Rows are points. Each copy is the shape, with its points in the same order, turned, moved and blurred by noise. Some copies are also mirrored. Which?
(in the rows, 128 means zero)

Shape, 8 rows:
[[139  98 146]
 [145 163 143]
 [139  79 142]
 [117 147 159]
 [106 123 150]
 [106  89   7]
 [117 161 110]
 [127  84 136]]
Copy 1, 8 rows:
[[155 150 126]
 [ 90 149 135]
 [162 141 113]
 [119 137 160]
 [137 118 161]
 [138  14  54]
 [ 94 103 143]
 [166 139 120]]
Copy 1 is: only turned
Copy 2, 8 rows:
[[169 141 154]
 [155 132  91]
 [169 139 175]
 [154 161 107]
 [141 168 133]
 [ 49  75 199]
 [113 131 104]
 [156 142 168]]
Copy 2 is: only turned

Shape:
[[177  66  96 161 185 184]
 [113 136 171  97 119  98]
 [140  70 108 203  72 120]
 [172  69  79 141 159 158]
 [132 157 175  99 166  96]
 [171 105  79 167 109 197]
 [196  52  84 138  85 154]
 [134 140 121 108 148 135]
 [153  55  74 183 104 194]
 [242 156  99 118 119 113]
 [226 131 175  96  98 139]
 [119 155 131  63 153 100]]
Copy 1 (12 x 6):
[[ 71 111  86 174 190 174]
 [140 128 186 106 113 103]
 [112 102  56 126  69 152]
 [ 79  92  84 137 182 153]
 [154 133 193 142 150  90]
 [117 122  67 118 160 204]
 [ 93  52  78 104 135 188]
 [136 135 144 114 167 124]
 [ 74 116  46 120 134 200]
 [195  48 118 127 185 155]
 [168  55 182 129 141 187]
 [143 130 183  90 173  83]]
Copy 1 is: only turned
Copy 2 (12 x 6):
[[209 107 188  90  64 169]
 [132 112 104 145 162 107]
 [138 132 153 203  53 179]
 [161 102 167  83  66 175]
 [172  97  85 120 170 101]
 [155 169 164 108  38 165]
 [116 113 171 126  24 156]
 [152 127 121 101 134 143]
 [156 150 198 131  34 193]
 [151 108  61  82  34 118]
 [140 113 105 109  58  52]
 [125 108  92  83 171 131]]
Copy 2 is: only turned

Shape:
[[165 159 163 101 190  74 141  79]
 [ 75  68 159 156  58 144  80 168]
 [166 122  98  88 170 203 156 110]
 [ 67  94 134 136  63 125 130 121]
 [123  66 106  89 122 122 150 154]
 [ 79 103  71 147  57 153 108 186]
 [134 123 159  84 146 209 136 116]
 [205 143 141 133 132  95 176 135]
 [ 60 114 116 135  84 138  76 111]
 [122  82 130 179 104  84  94  62]
 [180 132 186  76  85 108 122  52]
 [122 102  69  97  91 139 104 216]
 [152 148 102 141 163  77 210 100]]
Copy 1 (13 x 8):
[[139 151 148 154 196 129 194 192]
 [115 126 121 115   7  83  83 165]
 [141  79  64 105 150 129 198 104]
 [ 62 110 137 153  50 100 116 147]
 [ 95  52 129  96 115 101 131 151]
 [ 92  80 120 122  55  71  58  96]
 [127 114  63 111 106 164 178 128]
 [164  81 116 195 173 101 146 176]
 [ 86 158 144 123  52  87 123 115]
 [113 142 168 165  67  37 181 166]
 [157 111 171 189  91 167 196 173]
 [131  64 134  85 100  90  65  92]
 [ 85  90 122 186 201  76 172 158]]
Copy 1 is: mirrored
Copy 2 (13 x 8):
[[151 183 157 140 196 187 114 160]
 [ 56  79 187 101  83  77 177 107]
 [180 103  58 149 152 143 148 112]
 [ 85 137 161  91  75 101 141  90]
 [114 137 105 118 144  63 141 119]
 [111  98 137 112  36  50 157 132]
 [146 102  97 131 153 162 194  94]
 [137 130 109  80 168 150 102 196]
 [121 126 192 135  63 103 155  89]
 [107 113 211 120 131 123  64  99]
 [165 146 179  48 189 166 134  97]
 [137 108 119 118  90  29 180 166]
 [132 183  92 126 140 158  60 171]]
Copy 2 is: mirrored
Copy 3:
[[186 196 161  70 165  73 113  86]
 [ 38 102 132 112  98 152 146 157]
 [204 103 111 159 109 107  89  79]
 [ 65 107  88  81 114 128 124 137]
 [165  84 116  82  96 143 148 115]
 [ 78 115  67 127  68 191 149 142]
 [157  97 138 155 119 104  60 113]
 [200 167 128  87 100  68 162 139]
 [ 47 125  90 109 115 151 106  98]
 [ 66 148 101  85 153  73 176  77]
 [123 144 142  55  99  33  93  92]
 [137 115 114 112  42 209 150 125]
 [216 178  68  72 157  99 153 117]]
Copy 3 is: mirrored
Copy 4, 13 rows:
[[ 23 137 185 123 142 147 129  94]
 [176 141  60 109  88 157 228 177]
 [ 64 141 107 104 114 173  43 159]
 [152 139  72  82 103 141 195 118]
 [100 135 112  43 129 193 138 165]
 [211 131  66  69 144 141 158 181]
 [ 78 176  98 114  63 139  99 169]
 [ 63  31 154 110 126 158 129 154]
 [179 177  95 116 121 140 174 106]
 [135 115 102 150 138 195 190  68]
 [ 96  97 181 116  37 170 146  92]
 [173 137 117  61 145 168 131 218]
 [ 47  79 134  74 184 147 108  95]]
Copy 4 is: mirrored

Shape:
[[171 109 197 177 107 164 110 115 124  77 217]
 [101 130  61 154  99 119  94 145  76 159 146]
 [155 171 114 128 128  93 151  65 148 100 215]
 [100 129 212 157  97 104 111  62 142 131 180]
 [ 91 152 169 151  87 174 110 108 145 138 196]
 [ 88 166 151 157 129  97  82 143  73 136 190]
 [ 55  76  55 133 176  95 168 136 144 141 118]
 [125 156 158 182 129 171  95 115 179 106 193]
 [108 108 156 161 181 144  54 124 176 139  99]
 [125 123 122 153 135 115 157 103 149 134  68]
 [129 126 151  93  73  97 133  73 158  77 192]
 [150 164 109 106  75  82 116 119 183  96 183]
 [ 71 162  63  86 168 113 188 161  97 146 104]
 [100 141  69 125 153  73 181 198 141 222 127]
 [139  89 103 133 187 166 114  71 176 173 103]
 [110 115 102  57 156  90 144 156 144 188 115]]
Copy 1, 16 rows:
[[169 174 104 129  98  90 140 199  34 115 169]
 [167 124 144  72 155 137 101  69 125 160 148]
 [154 114  75  87 138  82 216 156 100 104 130]
 [131 160 167  72 115 127 178 190  67  65 142]
 [145 150 133  71  93 159 140 196  97 130 150]
 [148 157 181  57 120  86 148 121  82 175 133]
 [122  54 161 131 235 139 133 132 159 134 133]
 [126 175  98  93 118 114 132 213 103 135 153]
 [ 51 179 162 129 159 126  97 168 128 115 167]
 [107 131 140 149 174 136 118 126 134  79  85]
 [129  81  97  78 111 119 177 163  41  71 136]
 [121  82  68  61 107  80 148 147  99  88 127]
 [112  65 144 138 173 155 159  90 154 192  69]
 [149  49 185 128 149 106 129 106 220 158 102]
 [ 92 150 121 167 172 169 151 134 173  84 181]
 [ 84  47 167 140 121 125 151  97 163 133 140]]
Copy 1 is: mirrored
Copy 2 (16 x 11):
[[141 145 205 100  82 144 218 150 137  67 150]
 [154 114 176 190 105 126 100 147 173 167  78]
 [ 84 111 178 115  95 156 112 119 127 114 204]
 [126 192 161  90 108 165 168  79 176 107 148]
 [129 209 185 121  86 130 139 153 181 101 138]
 [179 152 154 199 117 148 144 120 181 116 154]
 [ 63  98 160 153 214 154  93 164 199 161  83]
 [144 163 171  85  96 135 155 191 178  99 174]
 [176 147 128  69 188 112 150 167 184 143 119]
 [100 113  98  88 149 145 110 139 153 126  76]
 [106 159 213  94 115 185 110 103 102 101 154]
 [142 120 203  96 111 175  59 133 122 100 163]
 [ 72 120 109 209 184 128  54 169 145 124  91]
 [ 99  74 136 179 173 102  32 135 226  91  85]
 [ 95 119 133  58 175  61 130 154 159 171 109]
 [110 119 153 148 214  90  51 110 156 103  94]]
Copy 2 is: only turned
Copy 3:
[[120 216 200 160 158 147 139  99 102  43  62]
 [187 145 138 120 106 104 138 104  62 116 163]
 [ 52 201 125 175 126 148 108  77  71 111 132]
 [ 93 224 152 166 105  54 132  98 124  87  83]
 [143 236 185 183 105 105 130 130 105 107 110]
 [144 167 142 180 142  64 154 138  54  92 138]
 [141 104  66 103  64 129  57 146 100 143 119]
 [135 206 189 190 151 128 101 116 109 128  77]
 [147 150 175 110 166  65  88 138 140 161  64]
 [120 113 136 129 104 104  86 105 173 107 132]
 [ 67 249 127 125 125 112  79  81 109  73 132]
 [ 99 231 107 148 168 130  82  69 104 114 161]
 [128  95  90 134  94 128  79 190 102 123 201]
 [164 104  29 155 112 136 136 158 134 165 174]
 [105 136 171  84 101 133 100 128 149 197  96]
 [118 149  68  88 134 116 117 174 137 148 171]]
Copy 3 is: mirrored

Shape (18 x 12):
[[125 149  96 163 100 196 169 159 118  93 123 165]
 [121 163 134 130 111 142 163 137 112 130  86 247]
 [ 73 100 137 100 134  97 153 137  98  96 128 175]
 [ 93 102 157 117 170 180  29  42 102 154 195 116]
 [133 148 158  48 104 182 138 120 156 101 130  77]
 [171 114 139  77 164 144 149  63  95 115 175 129]
 [120  93 145 122 156 135 126  96 120 153 113 147]
 [ 83 196 139 122 144 103 203  83 116  87 120 146]
 [127 102 149 182 223 149 134 160 141 100 114  93]
 [ 84 126 212 153  84 144 172 159  94  86 138 104]
 [137 140 115 150  84 120  71 139 112  42 180 162]
 [ 57 150 136  92 165 106 116 116 112  80 156 120]
 [ 41  97 116 156  79  99 181 140 139 128  75 180]
 [123 107 146 126 143 123  90 144 107 112  66  89]
 [ 80 109 180 170 191 182 184 107 136  88  72 174]
 [126 190 157  80  92 142 173  90 156 131 132 140]
 [160 121 163  96 152 100 169 121 160 140 181 173]
 [ 79 101 141 113 192 123 184  61 130  92  39 123]]
Copy 1 (18 x 12):
[[114 101 153  95  65 126 170 121  93 157 117 183]
 [145  91 176  92  67 192 116 180  66 152 156 151]
 [ 90  63 167 110 137 126  96 189  77 117 105 127]
 [ 49 164 129 109 238 176 119 172 190 200 106 138]
 [ 48 121 178 175 119 115 152  99 149 145 162  92]
 [102  86 152 162 185 185 136 109 129 167  85  96]
 [128 138 163 111 166 145 109 161 105 155 116 102]
 [ 90  58 207 128 117 135  62 103  58 184 122 143]
 [137 123 178  41 149  84 105  95 161 129  77 115]
 [ 39  78 125  75  80  78 113 134  98 178 113  85]
 [ 57  75  72 105 116 160 103 127 133 108 123 197]
 [ 51  67 185 123 170 112  72 148 133 139 115 151]
 [110 117 159  89 108  83 101 193   8 127 144 147]
 [108 154 147 122 112  94  74 153 155 113 105 105]
 [101 135 237  30 111 143 114 128  77 158  82 106]
 [ 80  95 174 160 116 152 118 102  86 184 191 112]
 [132  50 147 110 179 166 130 113  96 140 163  86]
 [102 150 249 117 147 122  66 125  61 132  72  93]]
Copy 1 is: only turned
Copy 2, 18 rows:
[[111 151 138 166 100 125 160  57 129 172 152 158]
 [170 179 172  93  51 129 160  60 148 131 154 122]
 [158 145 168  94 132 173 131 130 156 164 132  93]
 [126 186 139 144 234  35 112 148 174  76 113  64]
 [ 91  63 122 179 120 118 122 104 193 106 138  72]
 [159 122 174 168 162  94  72 112 148 109 188  66]
 [154 163 137 125 127 102 109 153 160 110 154 111]
 [201  87 144 102 143 132 173  83 176 162 196 108]
 [195 156  54 185 152 129  93 136 154 154 120 151]
 [134 132  96 171 137 189 207 128 127 140 149  74]
 [112 136 134 121 153 100 133  61  70 181  92  62]
 [163 108 135 103 198 138 131 108 182 156 112  85]
 [135 146 148  69  78 157 195 164 146 179 146 152]
 [117 142  52 105 130 142  93 134 155 120 133 105]
 [201 195  99 164  97 124 158 129 211 182 170 121]
 [147  66 158 137  98 100 171  88 172  97 166  85]
 [207 103 189 160 103 114 110 129 122 104 128  90]
 [182 135  98 103 117 121 109 164 234 180 208 111]]
Copy 2 is: only turned

Shape (16 x 12):
[[111 111 140  90  91 125 103 112 128  93 146  98]
 [120 167 151 186 106 169 182 168 170 132 167 134]
 [151  87 145  98 115 122 130  98 106 121  88 137]
 [133 139 150  95 126  68 153  80 111  77 110 133]
 [164 112 165 138  88 106 135  87 141  84 140 137]
 [123  90 170 127 131  97 120 127 114 102 107 109]
 [145 153 134 188  95 112 151 168 147 178 175 143]
 [129  89 142 142 167 140  55 118  97 138 162 205]
 [112 140 130 158 167 146  42  94 147 170 113 191]
 [155 124 137 134 146 128 112 145 144  84 128 123]
 [131 173  74 206  86 166 166 199 156 141 165 163]
 [159 147 166  71 129 129 119 124 110 106 132 117]
 [121 145 103 154 122 122 179 168 197 148 179 147]
 [176 129 125 120 121 117 120 123 146 110 133  97]
 [151 109 162  79 108 129 127 136 164 103 122 142]
 [137 112 111 155 180 170 106  85 122 156 148 153]]
Copy 1 (16 x 12):
[[161  93 170 120 112 131 115 113 113 123 104 116]
 [144 176 103  85 144  90 208 130 158 115 124 115]
 [ 95  94 122 118 120 156 112 138 102 141  81 115]
 [ 78  92 149 168  97 120 122  93 125 121  83 142]
 [ 95 108 146 112 106 108 163 111  99 160  76 135]
 [110 122 137 116 142 121  89 104  94 134  86 124]
 [112 151 106  61 154 126 198 108 134 105 164 167]
 [124 179 142 114 121 225 117 134  56 151 117 174]
 [ 86 195 172  93 115 228 127 151 128 138 136 136]
 [129 140 125 126 125 126 119  99 124 172 117 133]
 [154 162  84 104 181 146 249 117 184 136 166 118]
 [137 105 136 142  96 119 103 160 134 139 103 155]
 [143 155  87  80 102 129 203  81 165 102 145 128]
 [121  98 135 103 106 118 124 120 136 175 140 123]
 [133 110 123  91  85 138 129 125 134 149  69 132]
 [101 176 136 119  94 177 141 144  84 137 166 106]]
Copy 1 is: only turned
Copy 2 (16 x 12):
[[109  89 118 138 132 125 131 146 130  96 117 171]
 [166 122 171 121 141 112  78  65 161  92 112  70]
 [151  95 127 109 104 110 155 197 115 132  98 126]
 [130  59 148 169  79  83 162 169 133 133 110 134]
 [159  88 172 126 113 107 169 148 170 101 107 153]
 [156 103 129 135  76 123 121 179 140 115 126 143]
 [125 150 188  83 114  99  80  81 171 143 108  98]
 [162 200 145 133 119 165 177 155 121 164 162 131]
 [118 196 116 123 119 138 188 149 153 135 174  70]
 [168  88 124 122  96 151 134 126 155 128 146 120]
 [149 126 159  98 188 128  62  61 193 167 112  51]
 [149  84 107 128  86 107 155 115  95 127 115 142]
 [115  91 201  95 147 118  79  90 146 128 150  71]
 [131  74 127 101  94 134 146 123 155 129 118 132]
 [161  79 136  97 126 106 150 142 113 105 152 141]
 [135 155 151 117 116 191 175 143 125 140 109  68]]
Copy 2 is: mirrored
